Each row of a before or after table is a point. One or more steps were done to the points. Then noise was added and the rows were shuffled. The steps act on how far a point lies along the listed directions, d1 being the first. Name the steps. A step turns or swaps two directions, mirrors them in a line or flattens them onto one, adds a multiple of one to another, or multiplies one. Angles are multiples of 10 degrees, from the lower direction toward the higher: turns from -170 to 170, lines from 10 to 170 but not 90. Use the fewest steps. Two steps may share a direction if one is a turn and the other turns, adds or multiplies; they go together, in the order done. Otherwise the lowest direction goes first.
In the rows, 128 means zero.

Directions:
(1): [106 185 153]
(2): [147 109 188]
(3): [ 69 101 139]
Before, 9 rows:
[[ 78 100 123]
 [ 84  99 133]
 [160 181 157]
 [ 79 125 103]
 [184 106 151]
 [175 124 124]
 [161 118 132]
 [160 181 119]
 [115 162 130]]
After:
[[149 195  74]
 [177 143  81]
 [202 135 102]
 [ 77  76 182]
 [109 159 132]
 [166 134 103]
 [ 64  97 154]
 [167 206 106]
 [ 90  79 183]]
Steps: multiply d3 by 1.6; turn d2 and d3 by -40 degrees

Directions:
(1): [129 187 135 107 178 175]
(2): [171  94 198 111 131 149]
(3): [140  96 116 188 190 131]
(4): [ 97  92 122  68 173  99]
(5): [126 169 172 146 145  61]
(6): [ 52 118 168 152 121 155]
Before, 12 rows:
[[ 83 103 137 117 130  79]
 [160 111 117 174 117  79]
 [113 132 136 194 123 161]
 [127  80 136 114 166 195]
 [111 129 117 151 128 249]
 [ 91 148 114 128 108  80]
 [114  75 180 148 153 147]
 [106  85 158 127  98 130]
 [154  86  34  96  81 133]
 [ 83  98 138 159 107 114]
 [126 106 131  65 107 174]
 [195 140  93 127 151 161]]
After, 12 rows:
[[174  89 128 128 112  95]
 [ 80 148 124 166 144 172]
 [113 145  95  75 110 131]
 [191 159 105 134 147 185]
 [188 133 124 167 128 144]
 [112  96 136 186 112 110]
 [138 131  74 118 173 137]
 [164 119  66 135 160  96]
 [ 71  73 154 130  85 148]
 [138 103 173 109 106 115]
 [137  88 137  97 132  85]
 [153 111  96 116 106  92]]
Steps: turn d2 and d6 by -160 degrees; multiply d5 by 0.4

Directions:
(1): [156  81 116 105 123 174 100 111  67 166 191]
(2): [153  53 119  87 118  75 140 173 157 167 105]
Before:
[[155  89 132 101 122 152 112 137 104 160 153]
 [141 113 126 120 119 140 125 130 126 135 142]
 [143  97 120 110 109 131 129 134 105 160 152]
 [126 115 127 122 139 114 127 145 145 142 116]
 [157 101 123 133 112 129 119 116 117 144 145]
 [155  68 133 115 122 134 130 128  91 178 158]
 [122 141 133 138 128  74 152 152 200 120  70]
 [135 104 126 115 131 151 118 129  90 148 154]
 [127 168 139 144 129 157 118 105 108 104 152]]
After (9 x 11):
[[162  85 120 123 108 116 123 125 124 152 138]
 [ 99 248 147 188 140 214 105  58  77  64 176]
 [138  87 125 108 120  36 160 185 220 147  52]
 [144 102 123 115 117 133 128 139 131 140 139]
 [136 101 124 112 131 150 117 131  90 149 153]
 [173  18 128  87 114  98 139 161 111 206 141]
 [137  78 122 100 135  89 133 166 159 160 107]
 [167  53 128  83 119 129 117 159 116 177 143]
 [157  62 116  91 105 105 136 155 119 180 141]]
Steps: multiply d2 by 3

Directions:
(1): [ 96 132  66 171 175 153 198 152 136 111  69 103 107 109]
(2): [ 30 126 178 153 142 144 113  99 120  89 155  97 170  94]
(3): [ 77 142 127 115 126 162  71 167 101 102 107 193  56 139]
(4): [127 112  84 179 157  59  52 176 126 132 120 128 171 121]
(5): [153 113 135 200 108 214 110 123  82 175 112 140 164 144]
Before, 8 rows:
[[124 119 102 142 159 140 166 124 121 135 100 115 145 104]
 [136 121 124 113 141 126 173 113 165 119 141  90 124 116]
 [121 126 108 115 148 126 132 140 153 115 127 137 101 114]
 [122 114 134 124 126 130 149 103 141 100 140  97 158 111]
 [134 130 110 138 136  81 110 134 130 145 108 129 143 129]
 [138 136 199 121  66 249  90  98  73 170 139 178 110 165]
 [125 128 103 114 147 108 161 135 164 126 127 106 126 135]
 [ 83 131 106 133 145 112 111 147 121 100 131 136 125 112]]
After:
[[124 129 116 132 138  79 109 130 134 136 113 126 145 125]
 [137 127  84 142 134 129 114 160 111 132 115 157 115 135]
 [139 131  99 116 145 110 161 138 162 135 123 110 125 140]
 [ 61 138 234 107  85 226  88  82  85 122 163 154 127 135]
 [133 127 103 114 145 129 131 142 153 122 123 143 100 116]
 [119 118 104 142 160 138 164 121 120 129 103 113 146 106]
 [159 119 113 117 133 134 174 119 160 134 132 101 118 127]
 [173 111 113 130 112 145 152 115 132 132 121 119 147 131]]
Steps: mirror d2 and d5 in the line at 60 degrees

Directions:
(1): [160 157 121 125 125 117 158 164  65 144  74  67  94  79  84 137 185 123
 154 107 218 168 134 129]
(2): [168 192 163 128  98 100 154  97  77 186 119 166 133 155 121  69  77 182
 133 145 140  90 198 152]
(3): [101 100 145  38  98  97 192  67 101 102 114 105 108 189  96 110 138 139
 157 101  77 173 100 104]
(4): [ 67  71 152 102 153 175  87 165 103 152 105 196 138 151  56 141 152 145
 173  81 142  91 161 158]
Before, 9 rows:
[[ 38  51 109  99 168 186  75 132 192  71 154 171 145 127 141 158 136 102
  135 103  75 110  99 132]
 [212 240 130 123  87  77 185  61  80 186 121  94 117 127 167  61  60 176
   94 160 113 133 171 114]
 [ 84  95 117 139 126 158  92 105 175 137 182 231 164 186 181 135 114 116
  116 167  55  75 131 144]
 [103 125  95 151 127 144  97 158 175 122 193 165 155 154 181 132  89  93
   95 150  99  90 156 125]
 [113  88  99 188 177 146  67 161 184  98 179 165 175 136 186 167 111 137
   92 139  99 115 124 137]
 [186 149 117 145 124 105 142 133  85 166 107 127 133 147 133  94  95 163
  121 153 150 109 168 155]
 [157 157 110 177 111 116 124 124 109 152 126 115 126  99 158  89 106 142
  107 153 151 129 168 128]
 [206 233 118 130  57  51 183  25 144 150 151  76 112 167 214  56  42 137
   89 175  90 119 110 101]
 [111 116 159 153 155 144 101 109 152 104 164 197 153 140 169 120 109 149
  114 141 113  68 142 136]]
After:
[[ 51  80 168  53 118 163  94 125  75 189  77 206 122 208  24 105 135 167
  208  46 141  56 168 164]
 [112  60  98 135 167 160  88 182 126 133 109 146 141 144 102 151 141 126
  139 114 138 111 130 153]
 [ 59  68 139  78 172 201  72 174  80 176  84 188 134 134  32 151 162 153
  176  47 139  94 167 149]
 [ 86  91 115  77  98 114 163  57 156 103 169 165 138 207 174 128 134 108
  129 155  31 134  88 114]
 [ 92  83 119 154 139 159  75 150 124 145 128 168 142 121 118 116 127 143
  139 120 134 104 165 140]
 [ 95  93 150 111 143 127 132  80 159  72 162 162 139 160 168 130 127 133
  123 129  85 107 106 115]
 [ 88 117 109  98 103 124 137 114 153 117 184 167 144 198 163 108  80 110
  114 134  66 107 151 114]
 [144 171 113  86  99  87 183  40 152  79 158  91 119 138 204  83  78 126
  103 155  65 157 104 105]
 [133 122 123 140 134 100 133  84 157 106 182 164 168 196 193 116  67 173
   95 156  55 127 137 128]]
Steps: turn d1 and d3 by -50 degrees; turn d2 and d4 by 130 degrees

Directions:
(1): [ 82 167 138 105 127 198 128  87 135 156 111  92 199  95 120  98 141 115
 164 106 166  77 190  72 180  73 101 204 117 182 112 164  87 117 143 129
 157 108 144  82 126 105 201 115 137 122  82  88  53  89 141  61 104 107
  98 155 137 150 121 206  73 159  83 137]
(2): [100 102 125 177 152 162  47 145 125  96 164 160 171 124 128  85 136 183
 113 199  95 148 165 107 188  89 173 104 102  77 117  94  70 154 111 196
 147 184 110  65 183 108 109  87  94 148 161  76  50 157 131 154 140 146
 146  84 159 124  55  69 145 150 131 162]
Before, 12 rows:
[[137 128 136 113 116 131 150 109 140 145 122 130 144 131 125 136 132 108
  129 101 148 115 140 122 128 135 116 145 140 144 125 142 129 120 128 108
  132  99 130 120 113 118 144 145 140 126 104 136 135 116 128 106 135 119
  111 154 122 134 141 158 106 118 109 117]
 [166 103 119 162 142  68 121 165 125  95 145 176  70 156 139 137 110 141
   83 166  95 188  84 166  95 160 169  45 133  73 148 104 149 146 109 140
  100 154 106 151 143 141  57 129 108 139 164 145 186 178 119 194 145 138
  161 105 114 112 118  55 173 123 162 133]
 [161 136 125  90 108 101 194 126 119 147 102  98  96 154 126 149 118  98
  142  84 150 119  99 146  75 164 103 146 147 155 131 139 168 103 142  77
  110  92 137 173  85 148 135 168 152 119 113 162 178 114 131 121 117 122
  117 154 123 121 182 172 138 121 130 110]
 [131 133 132 137 129 142 111 134 136 118 144 146 135 128 133 109 129 133
  126 143 121 137 139 118 136 125 142 128 112 119 126 116 111 138 115 135
  136 142 118 106 148 122 108 126 126 125 138 106 113 119 135 128 140 129
  142 120 148 130 117 125 136 131 131 134]
 [126 124 123 134 141 129 101 131 138 118 138 132 132 123 131 119 124 143
  117 150 117 134 135 116 141 125 139 111 115 128 129 119 118 134 120 150
  130 140 142 112 141 124 120 124 125 152 131 112 111 146 120 136 126 128
  128 121 138 130 125 120 134 127 113 136]
 [113 133 122 137 144 163 104 129 133 117 128 142 151 133 123 112 135 146
  133 149 125 129 157 118 159 108 141 138 114 130 119 135 105 128 130 172
  128 132 119 102 151 106 143 108 114 129 132 116 103 131 138 115 121 121
  134 128 137 129  98 126 125 137 120 142]
 [133 123 121 144 121 121 114 134 118 115 140 150 125 139 126 110 122 140
  129 145 114 152 115 136 130 132 133 109 131 107 126 126 133 133 121 141
  133 151 116 112 141 135 105 125 114 130 145 125 140 136 127 153 138 142
  149 118 126 127 111  87 144 120 137 124]
 [113 128 137 145 143 160 101 124 141 114 137 136 144 119 121 118 138 135
  136 151 134 127 142 100 149 116 141 143 106 126 131 139 105 136 117 141
  144 148 129 103 145 127 142 120 116 130 117  98  93 132 141 117 127 131
  116 134 130 124 110 128 118 144 114 143]
 [122 137 137 125 132 148 128 117 131 131 130 131 139 134 129 114 127 130
  142 130 124 126 147 114 130 117 131 139 123 127 118 148 130 134 128 137
  136 122 125 126 133 123 147 124 130 127 124 117 104 127 125 110 115 130
  126 134 148 134 124 140 114 134 120 122]
 [133 132 135 133 136 130 123 135 127 129 133 137 124 127 138 130 126 139
  117 136 135 131 125 120 133 131 131 136 119 139 128 128 122 135 128 124
  129 125 131 118 138 123 131 123 130 124 125 129 125 121 130 132 119 130
  137 118 129 124 122 130 117 125 138 125]
 [129 120 122 138 137 139 107 135 126 114 150 148 131 129 128 110 128 140
  127 141 118 138 126 128 126 113 141 100 118 100 129 115 118 152 121 141
  134 139 107 104 149 134 124 102 111 136 145 108 110 138 127 144 125 116
  131 115 138 113 105 107 138 136 132 126]
 [154  92 124 152 139  98  98 163 120  95 148 162  79 160 133 150 108 140
   95 163  83 170  98 165 107 162 147  67 133  92 127 102 141 142 111 154
  118 156 128 145 152 139  74 139 114 122 159 154 160 169 110 168 161 152
  155  97 121 122 120  55 173 111 157 134]]
After (12 x 64):
[[121 115 118 154 143 151  83 138 125 105 159 155 146 125 128  98 132 157
  124 163 110 143 139 120 147 102 154  94 110  85 125 106  99 160 117 160
  143 155 103  86 165 127 122  89  98 142 152  93  87 146 131 151 128 119
  134 102 148 114  85  94 142 146 131 138]
 [124 126 131 149 135 150  93 138 135 113 152 153 146 126 131  99 131 147
  122 161 113 142 144 112 149 114 151 122 106 108 123 108 100 142 113 150
  139 154 114  90 161 117 103 116 118 127 147  97  97 126 134 135 142 136
  145 111 156 127 100 114 140 138 132 142]
 [106 123 120 151 152 169  77 137 134 105 140 153 163 131 121 102 138 163
  126 173 114 138 168 115 173 104 159 125 107 112 115 123  89 138 123 195
  133 154 113  87 168 101 132  97 101 134 146 101  83 140 138 126 123 126
  140 114 147 128  77 104 134 140 120 150]
 [148 109 122 167 146  95 103 159 127  97 147 172  96 144 136 122 116 151
   88 173  98 178 109 147 121 139 169  60 125  77 141 106 130 148 111 152
  114 159 106 127 154 128  73 116 103 141 159 125 150 173 122 181 141 134
  156 105 124 117 103  63 161 137 150 142]
 [120 118 121 144 149 136  84 132 139 112 144 138 142 121 129 108 125 156
  111 166 109 141 142 111 153 114 150 103 109 117 128 112 106 138 113 164
  135 153 140  99 153 116 118 115 120 156 138  99  92 152 121 141 127 130
  131 112 146 132 110 106 138 130 113 142]
 [127 120 119 150 124 133  97 135 118 112 147 154 136 135 123 100 125 150
  126 158 109 152 126 129 146 121 140 108 125 102 123 122 123 136 118 155
  141 159 114  96 152 129 107 115 109 135 148 112 123 139 127 156 137 143
  149 112 131 128  98  80 143 129 134 131]
 [181 155 128  55  91  80 248 108 120 168  74  74  69 156 124 178 113  61
  153  35 175 101  75 159  37 190  70 164 166 194 138 163 208  86 153  30
   98  53 153 214  47 159 149 197 174 105  89 197 227  95 130 103 105 110
  104 188 102 123 233 216 126 106 129  90]
 [145 131 136 103 110 116 169 106 140 150 116 122 131 132 124 149 133  98
  127  83 154 113 126 131 111 149 108 147 145 155 129 147 145 113 132  90
  126  87 133 138  97 125 142 152 145 121 102 150 157 107 126 100 132 115
  108 162 112 134 161 166 104 111 110 110]
 [134 129 136 133 137 130 120 136 127 126 133 138 124 128 138 127 127 139
  117 136 133 131 126 119 137 128 136 135 119 137 126 125 121 138 130 128
  129 128 131 115 139 123 129 122 127 124 125 126 122 121 126 131 119 131
  137 117 131 124 121 128 118 128 142 124]
 [108 119 137 159 151 167  79 131 143 105 147 147 151 119 121 109 139 150
  133 169 122 134 147  98 164 110 154 133  97 109 128 125  92 142 109 157
  146 165 123  90 158 126 130 108 107 133 128  87  74 142 144 127 132 139
  123 119 136 121  92 109 126 147 116 150]
 [121 133 139 128 132 147 125 120 131 132 131 135 136 135 128 114 128 135
  139 136 120 132 147 118 129 120 136 133 120 121 118 145 127 138 128 141
  134 128 124 125 137 122 141 124 128 129 126 118 102 128 124 115 118 131
  128 129 149 133 120 132 120 134 120 121]
 [139  94 124 161 143 121  81 157 119  91 152 162 104 151 131 134 113 150
  100 174  83 164 120 149 132 143 151  81 126  93 122 104 119 146 107 170
  127 164 128 120 165 128  87 127 110 127 156 132 130 169 114 158 159 152
  157  91 130 125 103  57 164 120 150 143]]
Steps: multiply d1 by 0.7; multiply d2 by 2

Directions:
(1): [121 134 114 144  79  91 114  80 143 129 149 126 145 181 102 122 120 124
 178 140 212 118 104 107  53  95 105 127 118  71 170  83  92 163 102 105
 132 147 125 138 153 122 151 105   7 148 147 173 188 150 108 143 133 159
  97 132 178 123 165 168 120 104 177  86]
(2): [181 149 142 146 116 122  97 101 126  97  67 117 152  91 127  82  60 128
 154 190  57 115 164 146 180 125 158 154 164 173 159  67 109  82 161 130
  86 138 164 186 169 120 213  69 114 116 125 140 137  84 104 164 116 138
 166 113 122 153 160 143 153 114 178 136]
Before:
[[105 116 115 120 134 119 142 149 126 141 135 129 122 132 142 136 139 131
  108 118 134 129 117 121 126 136 128 130 119 120 127 146 143 134 121 122
  150 125 106 110 118 137 112 129 131 147 129 109 119 134 132 115 135 117
  123 128 127 128 129 114 115 124 113 142]
 [119 129 129 136 116 118 136 104 135 121 145 134 124 160 126 132 141 115
  140 113 171 124 110 115 106 118  99 112 104 100 135 119 115 151 114 121
  142 128 117 119 135 121 122 122  79 136 137 142 160 133 122 117 119 162
   93 137 143 128 150 120 126 118 142 112]
 [114 111 134 107 159 152 151 173 110 140 145 139 107 131 141 175 162 129
   91  79 136 132 119 128 115 141 126 102 111 130  96 182 154 149 121 133
  154 114 106  85 107 141  63 171 192 123 132  82 102 146 163  98 136 120
  117 124 115 120  82  97 134 146  65 128]
 [100 114 130 106 158 161 153 174 115 153 158 129 111 121 145 161 172 136
   75  87 122 137 118 107 150 143 135 114 121 128  80 205 154 143 126 123
  139 116 114  77  83 147  68 182 210 117 125  90  82 152 173 102 142 102
  115 139 108 109  87  99 121 157  74 151]
 [131 127 132 143 145 149 131 149 127 119 113 123 122 107 135 116 117 127
   92 121  70 133 146 142 166 147 134 119 143 157 105 133 143 108 131 132
  133 118 142 133 120 118 138 132 178 101 113 114 100 117 144 125 125  97
  147 110  88 135 109 108 134 122 115 149]
 [133 133 141 123 127 135 123 140 110 114 122 133 109 125 120 140 137 126
  120 116 121 128 132 125 147 136 118 119 125 138 110 135 139 124 128 134
  141 121 135 129 120 132 106 137 154 130 114 133 128 115 133 127 136 121
  131 124 109 119 119 119 127 144 124 133]
 [171 121 144 136 150 141 124 142 108 108  69 115 143  79 138 105  92 124
  103 161  60 130 168 155 185 139 161 129 142 194 129 134 118  98 156 137
   97 116 150 154 132 133 155 110 174 114 111 114 101  87 111 133 123 117
  155 110 106 138 117 127 136 137 135 158]
 [135 130 138 118 141 148 122 157 129 116 102 139 124  83 137 123 118 128
   97 137  64 134 148 142 182 160 160 138 143 183 110 129 131  94 161 155
  114 117 139 143 122 122 131 119 190 105 108  90  99 101 131 120 131 115
  151 124 100 131 119 111 141 146 112 148]
 [120 113 135 109 186 166 158 175 113 125 122 134 104  98 154 153 158 126
   77  98  91 149 132 152 179 162 138 122 124 166  78 202 166 124 157 151
  137 103 114  97  91 138  59 176 249 111 102  81  62 129 154  97 127  93
  139 131  95 131  90  77 125 150  68 168]
 [152 133 143 116 156 149 125 154 110 112  86 134 115  78 148 129 112 132
   83 157  25 118 165 160 213 154 163 142 151 199 100 143 148  80 163 152
  103 117 155 147 132 133 152 127 222 110 110  88  64  81 129 127 113 109
  167 120  86 136  99 110 145 143 100 172]
 [102 106 122 119 102 125 134 128 129 134 159 137 123 140 130 141 151 127
  128 100 150 135 106 126  98 126 130 115 114 110 129 141 120 157 110 130
  148 129 109 106 120 138 106 141 116 130 129 127 137 140 147 109 131 136
  107 139 136 119 122 113 119 133 121 126]
 [137 124 145 124 166 152 141 176 111 128 120 122 109  94 162 131 137 132
   89 108  81 123 150 138 190 151 148 128 134 166  91 183 136  93 158 157
  125 112 130 117 104 132 102 141 206 105 107  87  78 128 151 119 118 105
  143 124  94 115  81 104 133 143  79 163]]
After, 12 rows:
[[135 131 128 151 126 134 124 128 130 113 112 121 130 120 124 108 106 125
  113 134  90 127 142 136 146 136 130 119 146 142 126 108 129 115 127 124
  128 126 144 143 136 116 158 114 130 107 118 131 124 119 132 136 127 112
  139 108 103 137 130 124 132 108 139 135]
 [159 142 137 131 122 127 109 117 118 105  83 129 132 100 132 117  91 130
  118 178  62 110 157 148 177 132 155 148 151 175 135  97 120  91 153 137
   97 128 161 166 157 126 185 101 143 120 122 117 103  83 110 145 115 133
  157 119 117 138 128 140 144 124 142 148]
 [136 135 141 128 119 127 116 131 113 112 122 131 114 133 117 136 130 127
  131 120 131 123 131 124 136 130 116 121 124 130 120 122 131 128 127 130
  138 124 135 134 127 131 113 130 134 133 116 138 137 116 127 134 136 125
  128 121 120 122 128 127 128 139 137 127]
 [147 136 139 139 128 127 123 135 120 121 120 117 127 120 143 114 113 129
  130 132 121 115 142 126 151 127 139 135 137 137 128 137 107 105 148 142
  119 125 135 137 133 124 139 110 118 118 119 121 123 133 129 139 119 132
  130 122 128 117 114 135 135 123 128 136]
 [122 119 130 120 127 131 137 138 118 135 144 134 120 157 125 163 145 125
  126  99 170 122 110 119  82 120 119 108 115 106 125 143 126 162 112 120
  147 129 113 104 133 135  93 149 118 132 142 110 138 151 146 116 136 142
  107 123 143 123 111 123 137 129 104 106]
 [141 133 134 127 120 130 111 131 136 111 100 135 137 101 125 115 103 125
  124 151  89 128 142 137 156 146 156 142 146 163 134 100 112 101 154 146
  109 128 142 155 140 117 153  99 134 112 114 113 126 102 119 134 132 129
  144 124 121 132 139 128 141 133 144 130]
 [102 106 123 117 103 125 133 130 129 134 157 138 122 140 128 142 152 125
  129  99 150 135 105 128  99 126 129 114 114 111 130 140 118 156 110 129
  146 129 111 108 119 138 105 143 116 130 129 127 137 139 147 108 132 136
  110 138 136 120 121 114 120 132 118 124]
 [107 117 116 122 125 112 138 140 126 140 136 128 128 137 139 134 137 128
  119 124 142 127 114 120 116 129 128 132 119 115 133 137 135 137 119 117
  150 127 107 114 126 136 119 125 112 147 131 115 128 136 128 118 135 123
  122 127 134 129 136 122 114 119 123 136]
 [132 125 126 130 136 128 131 119 126 115 122 126 126 136 129 132 126 122
  134 131 147 134 121 140 125 130 127 130 127 126 127 140 126 142 143 131
  124 124 127 127 131 129 109 134 129 126 119 130 121 134 125 123 128 127
  120 132 141 136 135 122 125 122 130 134]
 [108 124 124 123 119 133 134 132 125 146 158 126 131 150 127 145 149 132
  120 115 163 125 107  99 109 118 127 120 122 100 120 155 123 157 116 106
  132 132 122 100 111 140 106 149 118 130 138 126 126 157 154 124 143 127
  101 138 145 112 123 131 119 137 123 125]
 [175 122 142 142 137 129 118 127 112 103  68 112 150  90 131 100  83 124
  118 170  74 127 165 151 169 134 158 130 142 183 142 116 108 106 153 130
   94 120 153 159 143 132 170 101 140 119 118 128 119  87 104 141 125 127
  150 110 118 139 129 138 139 128 153 148]
 [116 125 131 129 132 130 144 121 132 125 143 134 116 148 133 139 151 117
  123 103 154 127 115 118 124 128 104 110 105 113 118 138 126 146 118 127
  147 120 114 111 124 123 107 132 117 132 130 129 141 134 129 109 118 153
   98 137 129 125 137 107 127 126 124 123]]
Steps: flatten d1 and d2 onto the line at 110 degrees
